Every row gives one point. The ring and each string are closed loops that go straight from each point to the next, and from the last back to the first. Before rounding, they use only three directions, however many columns there are. How many times does the string pass through the ring? Passing back the other way cancels.

Ring, 9 rows:
[[ 38  -3  -2  14]
 [ 20  30 -11  16]
 [  1  38 -15  12]
 [-27  34 -15   1]
 [-47   6  -7 -12]
 [-43 -17   1 -17]
 [-23 -38   8 -15]
 [  7 -44   9  -6]
 [ 34 -23   4   8]]
String (14 x 4):
[[ 56   8  -9  24]
 [ 60  15  11  24]
 [ 45  20  23  19]
 [ 52  27  -1  26]
 [ 49  38 -14  28]
 [ 36  50   9  24]
 [ 13  33  14  12]
 [  3  12  -9   6]
 [  9  19 -37  13]
 [ 23  36 -42  22]
 [ 37  47  -8  25]
 [ 22  25  18  13]
 [ 26  18  14  13]
 [ 49  17   9  21]]
Times through: 1

Ring (10 x 8):
[[ 46 -15  -8 -15  -4  -9   4  16]
 [ 42   3  -9   0  -9   0   6  22]
 [ 27  15  -8  12 -11   5   5  20]
 [ 11  18  -7  18 -14   6   5  13]
 [ -3  13  -8  18 -15   4   3   4]
 [-12   1  -6  10 -13  -2   2  -7]
 [-10 -14   0  -3  -3 -10   0 -13]
 [  2 -26   6 -17   7 -16   0 -13]
 [ 23 -31   6 -26  10 -18   1  -5]
 [ 38 -27   0 -24   5 -15   2   5]]
String (19 x 8):
[[ 60 -18 -11 -20  -4 -10   5  21]
 [ 50 -26 -25 -20 -19 -13   6  14]
 [ 33 -23 -22 -14 -19 -12   5   6]
 [ 29 -16   0 -14   3 -10   3   6]
 [ 30 -15  13 -17  16 -11   1   6]
 [ 38 -29  14 -30  20 -18   1   3]
 [ 45 -45   5 -41  14 -25   1   0]
 [ 42 -41   2 -37  10 -23   1   0]
 [ 48 -39  13 -40  22 -22   1   4]
 [ 52 -41  -6 -37   3 -22   3   6]
 [ 52 -34 -12 -30  -4 -18   4  10]
 [ 58 -29 -10 -28  -2 -15   5  15]
 [ 47 -21 -21 -17 -16 -11   5  14]
 [ 32 -15 -21  -8 -20  -8   5  10]
 [ 25  -8  -7  -6  -6  -6   4   8]
 [ 39  -3   6  -9   8  -5   3  16]
 [ 31  -7  -5  -6  -4  -6   4  12]
 [ 37  -4   7  -9   9  -5   3  15]
 [ 58  -9   0 -16   5  -7   5  24]]
Times through: 2

Ring (6 x 11):
[[ 22 -21   3 -24 -31   8  -8 -16   6  29  13]
 [ 11   5  14 -21  11   8  -8  -4   9  -5  28]
 [ -8  17  17  -8  42   8  -5   8   5 -26  24]
 [-20  10  10   5  39  10   1   7  -1 -17   6]
 [-12 -12  -1   2   2  11   2  -5  -3  13  -8]
 [ 16 -27  -1 -18 -36   9  -6 -16   2  36   2]]
String, 22 rows:
[[  8 -12   6 -15  -7   8  -6  -6   2  14  10]
 [-11 -13  -8   1 -20  19   8 -31   6  24 -10]
 [  9 -21  -5 -13 -38  16   0 -31   8  35  -1]
 [ 32 -25   3 -32 -47   9 -11 -24  10  38  17]
 [ 47 -18  18 -46 -23  -2 -24   3   7  19  40]
 [ 28  -8  16 -33  -5   2 -16   3   6   8  32]
 [ -1  -2   6  -9   5  11  -2  -8   5   4  10]
 [ 11  -2  13 -19   8   5 -10   2   4   0  22]
 [ 22   3  23 -30  20  -1 -18  15   5 -11  38]
 [ 14  13  25 -25  36   0 -16  19   5 -23  41]
 [  9   1  16 -18  18   3 -11   9   3  -7  25]
 [-16   4   3   2  15  15   4 -11   4  -3   3]
 [-35  15   1  16  34  20  12 -13   4 -15  -5]
 [-17   6   5   3  23  13   3  -5   2  -8   4]
 [ -3   1  12  -8  23   6  -6   9   0  -7  14]
 [  1  -2  15 -11  26   1  -9  19  -4  -7  15]
 [-11  -6   7   1  23   5  -3  14  -7  -1   0]
 [-30  -9  -7  17   6  17  11 -12  -4  12 -22]
 [-32 -13 -13  19  -7  21  15 -25  -2  22 -29]
 [ -1 -29  -7  -3 -27  10   0 -11  -5  36 -15]
 [ 25 -38   0 -23 -40   2 -12  -2  -4  44   1]
 [ 23 -24   7 -25 -22   2 -13   0   0  26  13]]
Times through: 1
String:
[[  0   1   4 -11  -4  16   0 -22  11   6  13]
 [ 22   3  16 -30   0   8 -12  -9  13  -1  35]
 [ 40  -5  21 -43  -8   0 -21   1  10   6  45]
 [ 39 -16  15 -40 -23   1 -19  -3   8  19  34]
 [ 38 -33   1 -35 -57   7 -13 -23   8  47  15]
 [ -8 -18 -10   0 -29  19   7 -32   5  32 -13]
 [ -2 -12   0  -6 -10  12   0 -14   3  17   0]
 [ 16 -20   5 -19 -18   5  -9  -3   0  23   9]
 [ 38 -37   6 -34 -42  -2 -18   2  -2  42  14]
 [ 38 -41  -1 -33 -60   4 -14 -15   2  54   8]
 [ 49 -30  11 -45 -43  -1 -22  -3   5  36  29]
 [ 33 -16   8 -35 -35   8 -12 -20  12  26  26]]
Times through: 1

Ring (7 x 14):
[[  1   7  -6  -6   3  28   5   8   2   0  -6  -1   1   3]
 [ -3   5 -15  -3   0  40   2   2 -10  -1  -6   3   5   1]
 [ -4   0 -15   4  -6  35  -2  -8 -16  -5  -5   8   9  -2]
 [  3  -8   4   7 -12   3  -1 -15 -10  -8  -1   5   3   0]
 [  9  -7  18   5 -10 -18   3 -10   3  -8   0   0  -3   2]
 [ 10  -1  18   4  -5 -17   3  -3  14  -6  -2  -2  -2   2]
 [  7   5   9   0   1  -1   4   4  15  -3  -5  -3   0   2]]
String:
[[ 10  -1  16   9  -6 -20  -1  -7  17  -7  -4   1   3  -1]
 [  6   1   7   4  -4  -1   1  -3   8  -5  -4   1   2   1]
 [  5  -1   7  -2  -4   4   5  -1   1  -4  -2  -1  -3   3]
 [  6   7   3   8   0   2  -4  -1  18  -4  -8   3  10  -2]
 [  7   9   5   1   4   3   2   7  21  -2  -7  -2   4   1]
 [  6   6   7  -8   3   8   9  11  12   0  -4  -6  -6   6]
 [  3   2   2  -2  -2  12   4   1   2  -3  -3  -1   0   3]
 [  3   3  -1  -2  -1  16   4   1   1  -3  -4   0   1   2]
 [  0   6  -9   1   1  27   0   2   1  -2  -7   3   7   0]
 [ -5  11 -22  -5   5  52   1   8  -6   1  -9   3   8   0]
 [ -6   7 -21  -8   3  54   4   7 -14   1  -6   2   4   2]
 [  1  -1  -1  -7  -3  20   8   2  -8  -2  -1  -2  -5   5]
 [ -3   0 -11  -5  -3  36   5  -1 -16  -2  -3   2   0   3]
 [-11   3 -33  10  -5  60 -10 -13 -25  -5  -9  16  21  -7]
 [ -5   1 -20  11  -7  37  -9 -13 -15  -6  -7  13  17  -6]
 [ -5  -3 -18  11 -10  35  -8 -18 -22  -7  -5  13  15  -5]
 [  0  -8  -2   3 -11  16   2 -13 -18  -7   0   5   1   1]
 [  4  -3   5  -2  -6   7   5  -4  -5  -5  -1   0  -3   3]
 [  5 -10  10   2 -12  -2   4 -12 -11  -8   2   2  -4   3]
 [  6 -12  13  12 -16 -14  -2 -21  -7 -11   1   6   2  -1]
 [  5  -5   8  11 -11  -7  -3 -14   0  -8  -2   6   6  -2]
 [  5  -3   7   5  -7   0   0  -8   1  -6  -3   3   2   0]
 [  9  -6  18  -1  -8 -14   7  -5   4  -6   1  -3  -7   5]
 [ 14  -7  29   2  -9 -34   7  -6  14  -7   2  -5  -9   5]]
Times through: 0
